Each row is a point. A path goes straight from each point to the next, and from the last back to the first. The post is the endless flat space through its rows: a point in 2 columns, a line in 3, a plane in 4, and so on, so that a path can go around it. Count how often the path circles the post. Going back the other way cancels.

Post (2 x 3):
[[-0.15  0.21  0.09]
 [-0.09 -0.32 -0.11]]
Path (25 x 3):
[[ 0.18 -0.24 -0.50]
 [ 0.42  0.33  0.11]
 [-0.23  0.45  0.50]
 [-0.32 -0.50 -0.08]
 [-0.55  0.45 -0.26]
 [ 0.15 -0.02 -0.30]
 [-0.01  0.21  0.29]
 [ 0.13 -0.33 -0.13]
 [ 0.09 -0.01  0.59]
 [-0.29  0.09  0.18]
 [-0.54 -0.37 -0.34]
 [ 0.08  0.41 -0.13]
 [ 0.05  0.20  0.08]
 [-0.18 -0.26  0.49]
 [-0.35 -0.82 -0.16]
 [-0.70 -0.05 -0.08]
 [-0.32 -0.03 -0.49]
 [ 0.35  0.31 -0.26]
 [ 0.09 -0.32  0.40]
 [-0.22 -0.26  0.08]
 [-0.08 -0.66  0.35]
 [-0.39 -0.10 -0.04]
 [-0.10 -0.10 -0.71]
 [-0.38  0.62 -0.36]
 [-0.57  0.07 -0.36]]
Times around: 4

Post (3 x 4):
[[-0.18  0.05 -0.27 -0.14]
 [ 0.41  0.15 -0.65 -0.12]
 [-0.26  0.08  0.43  0.05]]
Path (29 x 4):
[[-0.52 -0.13  0.11 -0.13]
 [-0.08 -0.31 -0.35 -0.30]
 [-0.27 -0.30 -0.05  0.30]
 [-0.11 -0.03 -0.60  0.06]
 [-0.21 -0.10 -0.12 -0.05]
 [-0.06 -0.03 -0.34 -0.42]
 [ 0.24  0.43  0.13 -0.37]
 [ 0.25  0.33 -0.35  0.07]
 [-0.92  0.12  0.35 -0.16]
 [ 0.26  0.21 -0.21 -0.24]
 [-0.12 -0.15 -0.81 -0.42]
 [ 0.28 -0.10 -0.48  0.25]
 [-0.04 -0.03  0.10  0.19]
 [ 0.09 -0.12 -0.89 -0.37]
 [-0.06  0.21  0.01 -0.55]
 [ 0.08  0.30 -0.23 -0.05]
 [ 0.19  0.13 -0.42  0.37]
 [ 0.46  0.30  0.16  0.27]
 [-0.15  0.56  1.12 -0.01]
 [-0.17 -0.04  0.08 -0.37]
 [ 0.43 -0.18  0.03  0.20]
 [ 0.23 -0.07  0.01  0.31]
 [ 0.13  0.14  0.17  0.26]
 [ 0.33 -0.21 -0.91 -0.08]
 [-0.53 -0.03  0.25  0.15]
 [-0.50  0.12 -0.24 -0.01]
 [-0.41  0.18 -0.36 -0.24]
 [-0.40  0.04 -0.72 -0.07]
 [ 0.40 -0.30 -0.85  0.20]]
Times around: 0

Post (7 x 8):
[[ 0.04  0.22  0.14  0.05  0.12  0.09  0.15 -0.42]
 [ 0.14  0.24 -0.05 -0.04  0.02 -0.02 -0.12  0.34]
 [-0.03  0.26 -0.13  0.04 -0.12 -0.11  0.33 -0.09]
 [ 0.22  0.14  0.32  0.16 -0.03 -0.25  0.53 -0.19]
 [-0.12  0.18  0.35  0.09 -0.17 -0.18  0.22 -0.30]
 [-0.49  0.07 -0.13  0.53  0.13  0.73 -0.29  1.11]
 [ 0.15 -0.53  0.28 -0.27  0.23  0.28 -0.14 -0.06]]
Path (23 x 8):
[[-0.14  0.26 -0.25 -0.15 -0.10 -0.39  0.11  0.20]
 [ 0.02  0.67  0.06 -0.44  0.02 -0.10 -0.35  0.07]
 [-0.19  0.31  0.39  0.07  0.06  0.48  0.10 -0.53]
 [ 0.45  0.41  0.04 -0.20 -0.10 -0.36 -0.34  0.11]
 [ 0.19  0.16 -0.20  0.21  0.19 -0.30  0.00 -0.20]
 [ 0.11 -0.43  0.22 -0.04  0.08 -0.12  0.35  0.43]
 [-0.09  0.56 -0.60  0.02  0.14  0.05 -0.05  0.41]
 [ 0.14  0.43  0.33  0.08  0.03 -0.54 -0.15 -0.37]
 [ 0.61  0.11 -0.39 -0.16  0.36  0.04  0.45 -0.74]
 [-0.68 -0.19  0.02  0.52  0.26  0.57 -0.21 -0.21]
 [ 0.57 -0.04  0.15 -0.34  0.50 -0.04  0.38 -0.65]
 [ 0.00  0.14 -0.01  0.00 -0.01  0.24  0.23  0.89]
 [-0.17 -0.19  0.34  0.08 -0.05  0.34 -0.08  0.10]
 [ 0.14  0.26 -0.16 -0.30  0.32  0.67  0.12  0.15]
 [-0.12 -0.54  0.68  0.52  0.31  0.52  0.05  1.11]
 [ 0.00 -0.07 -0.19  0.00  0.24  0.13  0.04 -0.27]
 [ 0.07 -0.15  0.19  0.54  0.08  0.20  0.09 -0.23]
 [ 0.14 -0.60  0.46  0.10 -0.30 -0.07  0.76 -0.19]
 [ 0.13  0.66  0.22 -0.13  0.21  0.28  0.21 -0.65]
 [-0.46 -0.06  0.84  0.33 -0.11  0.25  0.47  0.25]
 [-0.06  0.53  0.67  0.27 -0.34  0.00  0.25  0.00]
 [ 0.33 -0.91  0.46  0.24  0.35  0.55  0.19 -0.17]
 [-0.15  0.38 -0.22  0.19  0.07 -0.21 -0.16 -0.73]]
Times around: 1

Post (10 x 11):
[[ 0.17 -0.04  0.11  0.06  0.04  0.24  0.22 -0.15 -0.09  0.13 -0.35]
 [-0.23  0.15 -0.23 -0.07 -0.17 -0.02  0.11 -0.29 -0.06  0.35  0.32]
 [ 0.14 -0.21 -0.05 -0.25 -0.01  0.07 -0.42  0.29  0.08 -0.26  0.02]
 [ 0.12  0.46 -0.22  0.02 -0.19  0.14 -0.49 -0.11 -0.25  0.96  0.21]
 [ 0.20  0.04  0.04 -0.31 -0.16  0.01  0.02  0.14  0.20  0.41  0.17]
 [-0.25  0.68 -0.18 -0.19 -0.08 -0.54 -0.76  0.41  0.45 -0.13  0.35]
 [ 0.24 -0.01 -0.26 -0.19  0.20 -0.24 -0.21  0.01 -0.14 -0.02  0.15]
 [ 0.30 -0.09  0.01 -0.03  0.12  0.39  0.51 -0.06 -0.48 -0.15  0.15]
 [-0.22 -0.17  0.09 -0.20  0.28 -0.01 -0.17  0.52  0.60  0.17  0.20]
 [-0.43  0.21  0.64  0.28 -0.24 -0.34  0.23 -0.37 -0.25 -0.02  0.23]]
Path (26 x 11):
[[-0.21  0.02  0.08  0.54 -0.19  0.17 -0.05 -0.25 -0.08  0.16  0.13]
 [ 0.27 -0.51 -0.05 -0.11 -0.11 -0.13 -0.40  0.19  0.27  0.17  0.54]
 [ 0.27 -0.14  0.35  0.21  0.33 -0.12 -0.33 -0.32 -0.08  0.21 -0.52]
 [-0.23  0.52  0.20 -0.12 -0.26 -0.61 -0.44 -0.64 -0.23  0.15  0.05]
 [-0.10  0.36 -0.21  0.04  0.50 -0.11 -0.39  0.26 -0.38  0.50  0.50]
 [-0.25 -0.39  0.67 -0.04 -0.03 -0.69  0.76 -0.72 -0.06  0.20 -0.09]
 [-0.38  0.98 -0.03  0.10 -0.53  0.02 -0.13 -0.61 -0.17 -0.30  0.40]
 [ 0.66  0.34 -0.16 -0.18 -0.23  0.14 -0.43  0.13 -0.13  0.08  0.07]
 [ 0.49 -0.35 -0.52 -0.35  0.13  0.62 -0.06  0.98 -0.02  0.01  0.81]
 [ 0.48 -0.06 -0.28 -0.14 -0.31  0.19  0.09  0.17  0.17  0.32  0.49]
 [ 0.13 -0.11 -0.42 -0.10  0.15 -0.05 -0.19 -0.58 -0.19  0.24  0.27]
 [ 0.14  0.02  0.18 -0.34  0.45  0.55  0.66  0.13 -0.09  0.34  0.48]
 [-0.53 -0.30  0.04 -0.08  0.53  0.25  0.24  0.48  0.69  0.49 -0.12]
 [-0.07  0.37 -0.34 -0.56 -0.35  0.19 -0.55  0.31 -0.12  0.14  0.51]
 [-0.29  0.20  0.42  0.02  0.22 -0.49  0.05 -0.21  0.49  0.25 -0.19]
 [ 0.56 -0.38  0.30 -0.58  0.17 -0.10  0.43 -0.23 -0.04  0.37  0.51]
 [-0.60  0.12  0.05 -0.16 -0.31  0.39 -0.32  0.01  0.06  0.52  0.57]
 [-0.68  0.02  0.30 -0.16 -0.18  0.28  0.17  0.36  0.49  0.54  0.25]
 [-0.48 -0.14 -0.51  0.31  0.00 -0.05 -0.41 -0.06 -0.15  0.67  0.45]
 [ 0.02 -0.17 -0.25 -0.16 -0.38  0.62 -0.53  0.30 -0.12  0.11 -0.08]
 [-0.36 -0.21 -0.77  0.02  0.42  0.57 -0.18 -0.22 -0.59  0.74  0.68]
 [-0.21  0.45  0.00 -0.06  0.16  0.28 -0.09  0.22  0.10  0.14  0.65]
 [ 0.05  0.18 -0.17  0.05 -0.06 -0.07 -0.33 -0.04  0.11  0.26  0.28]
 [ 0.39 -0.43 -0.67 -0.15  0.22 -0.02  0.06  0.05 -0.01  0.20  0.09]
 [ 0.01 -0.32 -0.30  0.19  0.45  0.55 -0.01  0.02 -0.28 -0.16  0.38]
 [ 0.75 -0.51 -0.10 -0.52  0.17  0.05  0.16  0.12  0.12  0.36  0.89]]
Times around: 0

Post (11 x 12):
[[-0.22  0.10 -0.33  0.26 -0.11  0.32 -0.48 -0.16  0.09  0.08 -0.39  0.09]
 [ 0.41  0.15  0.21  0.39  0.08 -0.23 -0.09  0.08 -0.31 -0.20  0.09  0.14]
 [ 0.21  0.40 -0.04 -0.07 -0.36 -0.45  0.10 -0.43 -0.61  0.14  0.23  0.02]
 [-0.09 -0.60  0.22  0.18  0.25 -0.12  0.19 -0.01  0.16 -0.25  0.47 -0.30]
 [ 0.09  0.47 -0.01  0.31 -0.07 -0.21  0.21  0.28 -0.38  0.09  0.30  0.07]
 [-0.18 -0.63  0.17 -0.21  0.22  0.39  0.11  0.12  0.35  0.02  0.18 -0.04]
 [-0.48 -0.45  0.09 -0.47  0.10 -0.21 -0.20  0.10  0.28  0.07  0.27  0.21]
 [-0.12 -0.27 -0.02 -0.04  0.36 -0.28 -0.57 -0.33  0.38  0.08 -0.31 -0.67]
 [-0.06  0.42 -0.03  0.19  0.54 -0.02 -0.21 -0.18  0.27  0.32  0.23 -0.10]
 [-0.10  0.14 -0.20  0.03 -0.31 -0.11 -0.17  0.08  0.35  0.11 -0.10  0.49]
 [ 0.25 -0.22 -0.38  0.30 -0.28  0.38 -0.09 -0.30 -0.24  0.44  0.11  0.03]]
Path (29 x 12):
[[ 0.13 -0.83  0.06 -0.16  0.00 -0.08 -0.08 -0.21 -0.65  0.00  0.17 -0.11]
 [-0.17  0.08 -0.07  0.34  0.48  0.28 -0.31 -0.36  0.02  0.53  0.29  0.26]
 [-0.66  0.04 -0.05 -0.46 -0.05  0.82  0.38 -0.24  0.62  0.60  0.58  0.57]
 [ 0.04 -0.33 -0.02 -0.09 -0.43 -0.10 -0.15  0.14  0.36 -0.16  0.18  0.01]
 [ 0.52  0.54 -0.10  0.31 -0.26 -0.60 -0.24  0.18  0.06 -0.68 -0.42 -0.12]
 [-0.15 -0.51 -0.09  0.17  0.50 -0.08 -0.41 -0.61  0.05 -0.12 -0.10 -0.36]
 [ 0.25  0.19  0.33  0.24  0.73 -0.41  0.08  0.16  0.68  0.64  0.81  0.97]
 [ 0.28 -0.64  0.51  0.53  0.27 -0.03 -0.27 -0.35 -0.05 -0.55  0.00 -0.33]
 [-0.33  0.04  0.40  0.08  0.46  0.23 -0.19 -0.30  0.23 -0.42  0.27 -0.45]
 [-0.16 -0.59 -0.20 -0.46  0.06  0.63  0.22  0.07 -0.10  0.19  0.43 -0.31]
 [-0.05 -0.43 -0.19  0.04  0.35  0.36 -0.07 -0.47  0.15  0.10  0.19  0.42]
 [-0.04  0.08  0.22  0.25  0.49  0.05  0.19  0.27  0.29  0.22  0.44  0.70]
 [ 0.17  0.09  0.09  0.61 -0.38 -0.07 -0.30  0.06 -1.18  0.20 -0.33 -0.79]
 [ 0.14  0.27  0.85  0.21  0.12 -0.18  0.43  0.69 -0.10 -0.79  0.47 -0.01]
 [ 0.04 -0.17 -0.54 -0.70 -0.05  0.69 -0.60 -0.17  0.23  0.79  0.28  0.64]
 [-0.30 -0.45 -0.32 -0.06 -0.11  0.24 -0.40  0.11  0.07  0.20 -0.23  0.19]
 [ 0.46  0.18  0.14  0.46 -0.12 -0.67  0.17  0.39 -0.35 -0.80 -0.14 -0.04]
 [ 0.39 -0.02 -0.08  0.34 -0.16 -0.16  0.07 -0.29 -0.18 -0.54  0.19 -0.63]
 [ 0.13  0.09  0.74  0.01  0.50  0.09  0.04 -0.05  0.02 -0.19  0.34 -0.70]
 [-0.29 -0.02  0.14  0.10  0.61  0.14 -0.63 -0.19  0.20  0.55 -0.12 -0.04]
 [ 0.17  0.10  0.07 -0.04  0.62 -0.19 -0.20  0.03  0.06  0.34 -0.09 -0.02]
 [ 0.15  0.16 -0.50 -0.28 -0.25 -0.05 -0.03  0.00 -0.21  0.50 -0.28 -0.41]
 [ 0.16  0.17 -0.08 -0.30  0.13  0.33  0.00 -0.07  0.15  0.19  0.19  0.21]
 [-0.08 -0.33 -0.56 -0.07 -0.19 -0.04 -0.06 -0.25  0.21  0.20  0.05  0.37]
 [-0.05 -0.39  0.20  0.05  0.21  0.63 -0.12 -0.61 -0.10 -0.19 -0.30 -0.29]
 [-0.22 -0.56  0.56  0.22  0.23  0.04 -0.16 -0.29  0.27 -0.26  0.39 -0.05]
 [-0.07 -0.62 -0.23 -0.32 -0.31  0.48 -0.39 -0.64 -0.42  0.91  0.23 -0.90]
 [-0.08 -0.22 -0.11  0.15 -0.39  0.22  0.41  0.25  0.00  0.40  0.10  0.05]
 [-0.25 -0.15  0.02  0.15  0.11 -0.25 -0.17 -0.25  0.03 -0.21 -0.23 -0.09]]
Times around: 2
